Each wall is flat, endless, passes through zero and stands at right angles to its row. A trip goes straight from one point to another. List the walls that it crosses, first one first.

Walls:
(1): [-8 -59]
(2): [29 0]
(3): [-3 58]
Trips:
[28 33] to [8 -43] => 3, 1
[14 14] to [77 25] => none
[21 -17] to [35 6] => 1, 3
[25 -6] to [30 7] => 1, 3
[-20 -17] to [-11 22] => 3, 1
[16 -34] to [38 24] => 1, 3
[10 16] to [-40 -26] => 2, 1, 3
[5 -22] to [-5 -30] => 2

Walls:
(1): [-19 29 23 76]
(2): [2 20 -30 20]
(3): [-22 16 33 24]
(4): [-26 -2 63 -32]
Trips:
[-6 -16 13 -2] to [7 7 -29 67] => 1, 4, 2
[28 4 23 1] to [22 -14 21 38] => 4
[-71 1 10 -43] to [-24 -4 28 24] => 1
[1 8 -16 12] to [12 9 7 67] => 3
[50 -30 -12 -41] to [27 30 1 0] => 2, 1
[-15 -14 40 0] to [-31 45 1 -8] => 2

Walls:
(1): [1 35 -23 -28 -42 64 -18 -23 39]
(2): [9 59 -19 -6 53 25 -10 19 -4]
(3): [7 8 13 18 -39 -1 26 6 18]
(4): [0 -19 -45 -52 13 9 -26 -3 13]
(5): [-32 44 -6 -55 -13 -29 0 30 27]
(6): [-10 5 37 -30 6 -9 60 -24 -21]
(7): [-13 -9 -7 -13 -8 -33 -8 58 8]
Trips:
[-1 -71 54 -4 17 7 -11 -53 -10] to [-18 -55 19 -37 38 4 -37 3 50] => 4, 6, 7, 5
[-41 9 31 -48 -1 13 -27 2 -1] to [-9 11 -13 -13 -33 -17 27 9 -24] => 2, 3, 4, 1
[-29 40 -16 -5 21 46 12 38 -26] to [17 47 70 -59 -3 -38 -26 18 29] => 4, 3
[-23 45 -29 22 -18 -26 5 61 50] to [12 -7 12 -4 -15 3 -11 -13 36] => 2, 4, 7

Walls:
(1): [21 -12 22 -1 35 23 -49 19 72 1 -1 -38]
(2): [-75 35 25 -17 -1 -34 -54 54 -37 46 7 9]
(3): [24 18 55 -1 -8 44 -15 -31 -54 30 62 -8]
(4): [-2 6 -8 -23 11 -13 15 22 -34 4 -18 32]
Trips:
[-31 37 -49 57 -18 2 32 -10 24 5 -22 28] to [-27 61 23 -8 -49 -9 29 44 -54 58 -49 39] => 4, 2, 3
[17 20 6 13 6 46 -28 7 -7 21 -36 17] to [-24 9 8 38 -44 13 11 -4 -1 -3 -12 -11] => 4, 1
[-53 -9 -15 -18 -52 -45 19 -21 0 27 7 30] to [-50 0 -31 -9 12 10 8 26 -20 -32 9 45] => none
[15 11 -72 -10 -12 -24 48 -44 -39 -62 45 29] to [30 -37 -36 -21 -6 -35 17 32 23 -16 45 34] => none
[-39 -2 -13 -30 -7 -21 -48 -2 56 -23 -17 -40] to [13 -5 39 -6 33 6 -15 17 -25 12 30 -30] => 3
[-49 -44 -14 11 -1 -28 -12 -8 24 -6 17 29] to [39 17 18 23 -17 15 0 -35 27 26 -1 5] => 1, 2, 3
[-27 -33 -37 -40 29 -21 51 -35 44 -5 0 29] to [-22 10 -28 43 -25 20 9 -21 -21 -43 21 -2] => 4, 3
[31 -6 -14 -11 -60 -33 11 27 10 -13 -42 1] to [49 18 -8 -27 -1 5 -6 0 -42 -15 18 -44] => 3
[5 55 19 1 -30 -54 21 14 0 22 22 33] to [-41 -5 -8 53 31 -14 0 -23 -5 -24 45 11] => 4
[28 33 17 16 -37 18 -10 -31 -38 15 -22 11] to [-34 -8 -14 24 -30 -13 49 -34 24 -12 -16 -53] => 4, 3

Walls:
(1): [-10 46 -2 -6 13 37 9 -43 30 -29 -27 -38 -9 13 33 -24 7 -2]
(2): [11 -1 -64 18 -52 82 24 -31 1 -42 49 84 -82 -14 36 20 52 45]
(3): [-21 -54 17 -12 -9 51 18 -14 0 32 8 15 30 -36 0 -10 8 -54]
(4): [37 -28 66 -8 -8 -6 33 -3 8 21 8 14 -19 11 -11 -14 8 -13]
Trips:
[32 -4 -47 18 -28 26 29 27 -10 1 25 -5 62 -15 -13 -38 38 -7] to [-35 -16 -10 -31 -16 -8 -7 -26 16 35 6 10 -26 -32 -9 -30 -18 -15] => 4
[21 -16 -46 -14 -56 16 -31 21 10 -5 46 -48 -10 -29 -20 -26 -21 30] to [-39 -34 -40 9 -43 -8 21 -5 17 -32 17 26 -31 -18 15 -16 41 -13] => 3
[4 36 0 7 35 -9 17 -23 43 -23 32 45 2 42 -3 8 -26 0] to [-2 54 -24 10 21 27 -27 -23 5 -9 -8 -37 11 5 -7 -2 15 -42] => 4, 2
[14 -17 18 3 -4 -19 30 70 -36 9 37 -5 8 24 -29 -24 3 -22] to [-14 31 21 27 21 -19 51 40 20 10 22 -33 -29 -24 9 -9 18 -27] => 3, 1
[-17 -37 -63 68 -62 -9 17 15 8 4 -9 0 13 -7 53 -5 3 37] to [37 -10 -38 32 -11 -35 25 7 23 -62 -11 22 2 22 -14 16 41 -22] => none
[-16 10 -4 -29 8 -14 -25 -34 18 -20 9 -33 -1 -20 11 49 3 -11] to [25 3 23 -29 55 45 -23 5 29 52 26 25 39 -11 29 -27 -6 10] => 3, 4

Walls:
(1): [33 -15 3 -2 4 31 -37 -27 30 -20 -1 -16 -30 23 23 22 -35 29 9 76 14 0 55 -15 7 28 -18 -15 -1 24 -15 31]
(2): [55 -28 -17 4 8 23 5 -1 20 22 -4 2 2 -23 -15 -18 4 -19 2 -31 24 2 -17 -3 2 -48 -39 14 -26 -13 -1 -4]
(3): [16 29 22 30 29 19 -29 9 -22 58 3 15 -11 25 7 -3 24 -6 -33 -33 -1 46 5 -58 12 7 9 -15 -3 -13 -43 -22]
(4): [8 5 10 4 -10 -6 10 -43 10 32 2 48 -1 36 -24 -28 36 9 22 -47 -46 -12 -10 -31 -12 -42 22 -6 -10 -56 17 -54]
(5): [45 -28 27 23 21 10 25 -32 43 -36 26 -47 8 24 42 17 -10 -30 3 20 37 -25 -15 -51 -15 -21 60 43 4 49 23 26]
(6): [-15 4 4 -19 2 10 30 -32 -13 -24 90 48 2 30 -40 -7 69 27 22 31 17 -34 -11 18 -6 -36 15 36 21 31 -49 -7]
(7): [3 25 -16 -28 -28 39 30 -18 -26 10 5 -2 -7 -9 -17 -18 -55 9 38 25 29 -19 -8 26 -13 -23 15 57 14 0 -31 -6]
(8): [-35 12 -2 15 16 57 5 -7 -23 8 22 -8 -9 11 23 12 25 -8 46 14 -2 -22 7 6 4 4 0 23 20 13 40 3]
Trips:
[31 -6 -6 19 11 17 -22 38 -11 28 4 -31 -36 9 -36 39 16 24 39 53 -36 24 -16 13 30 -17 26 -18 48 -45 45 17] to [37 -21 28 46 -1 -10 -52 18 23 40 -35 49 -19 3 5 -81 12 42 -52 -10 -10 41 8 20 15 11 30 -2 43 3 6 -13] => 8, 2, 1
[22 -7 -35 -39 20 31 57 26 23 -8 11 -10 -14 8 24 26 3 -26 -44 -110 -15 -15 41 11 32 1 -21 -67 -36 25 109 5] to [-7 -13 -3 14 60 15 39 44 -15 39 17 -53 -8 39 -7 -7 -56 27 21 -15 -13 5 -7 -19 19 5 11 7 -8 -47 43 3] => 3, 7
[-31 -31 8 -26 -51 57 -12 -69 18 -24 -6 15 3 -4 21 34 -27 26 39 6 -6 -41 -18 -53 -19 79 -17 -4 19 -39 18 33] to [35 -45 39 -14 -7 37 14 15 37 -50 -3 22 24 27 -10 45 -4 -9 -40 -10 -26 -50 35 -58 -5 -3 37 -22 6 4 -55 -5] => 6, 7, 8, 3

Walls:
(1): [7 4 -19 50 22 21 -5 -9 40 26 -8 -1 21 -46 14 8 48 -84 -68 34 -32 -6 -4 29 -11 -11 -49 7 42 28 -13 27 2 3 29 -52 -9 41 36 22 9 18 19 18 -13 26 -37 -4]
(2): [30 -80 -10 -18 10 24 22 22 -3 15 16 -21 -7 3 25 70 -64 53 -21 -23 27 9 11 19 -5 -33 16 -2 -33 -9 14 11 -19 0 11 -5 -91 8 -2 46 12 46 29 -24 -9 -36 17 8]
(3): [-26 -14 -28 29 17 -87 39 16 -3 37 42 -8 0 -16 -32 4 29 -30 -11 26 -4 37 -22 1 34 -25 3 18 -4 7 -21 16 20 3 36 19 38 32 -13 -10 0 54 -6 -2 11 -8 -25 -17]
(4): [26 16 31 9 -3 -52 29 -25 -24 32 1 -20 12 41 -11 -54 8 32 -22 65 -36 18 26 14 -24 -55 8 -17 12 20 0 -4 32 57 69 14 31 -7 -9 -4 20 -38 26 8 -23 9 -33 -5]
(5): [-21 -31 9 16 48 17 24 -30 -45 -23 1 39 31 6 -8 1 48 25 16 -31 3 -14 -11 -4 -68 25 43 -58 -3 31 -33 -41 14 6 -55 12 -3 -32 12 28 -12 -43 -1 2 -2 21 -20 36]
(6): [-11 -47 17 2 10 23 -5 -21 63 4 -17 7 -24 57 -39 -29 -39 -16 -51 -19 -6 -3 -29 5 -25 9 9 -14 6 -17 -26 15 -8 -4 25 -38 25 9 26 -6 -31 -11 5 29 9 48 23 46]
Trips:
[-18 -25 -35 14 -12 -26 15 3 4 1 57 3 -59 10 -12 -13 -35 14 -2 14 -3 -31 -22 4 -16 45 -18 12 -36 64 9 6 -14 -13 53 -32 -30 6 -33 23 14 -41 -37 12 -19 31 -43 21] to [17 -37 1 -16 -13 6 -7 -37 -38 24 26 25 -34 -54 38 -36 -18 16 25 0 34 30 0 36 24 10 41 31 32 38 35 -20 -25 -8 9 -8 -8 10 27 -10 -7 -11 29 -26 -6 4 -28 -36] => 5, 6, 1, 3
[-32 44 12 3 -36 -17 3 8 31 -13 61 -12 -55 -11 -17 19 7 -12 -27 10 23 24 -9 46 51 -88 20 3 -66 -40 -7 25 -1 14 13 10 25 -10 8 -19 12 -7 -11 27 59 -25 -21 17] to [-20 0 -15 -42 5 58 -4 -23 -31 -13 -26 5 1 4 -27 -7 1 -7 -34 70 1 -5 -11 -29 -3 20 12 -48 45 16 13 17 -13 -17 18 34 -18 -10 0 64 -7 4 3 29 -4 -25 -7 -39] => 6, 1, 2, 3, 5
[1 -4 -23 46 69 -19 33 10 12 -2 5 12 25 34 -31 6 38 -54 -10 -13 17 15 -21 -25 45 -14 -30 -48 39 -28 1 -18 -6 17 46 10 39 -33 -27 -24 16 18 37 24 19 -44 32 -2] to [-6 -35 46 57 12 27 7 32 -17 0 -19 4 10 10 25 19 6 17 21 -13 -56 26 67 -25 12 -87 -24 26 -49 -17 -25 37 -10 18 -10 20 -39 10 15 26 -25 22 33 22 19 17 -7 -4] => 2, 6
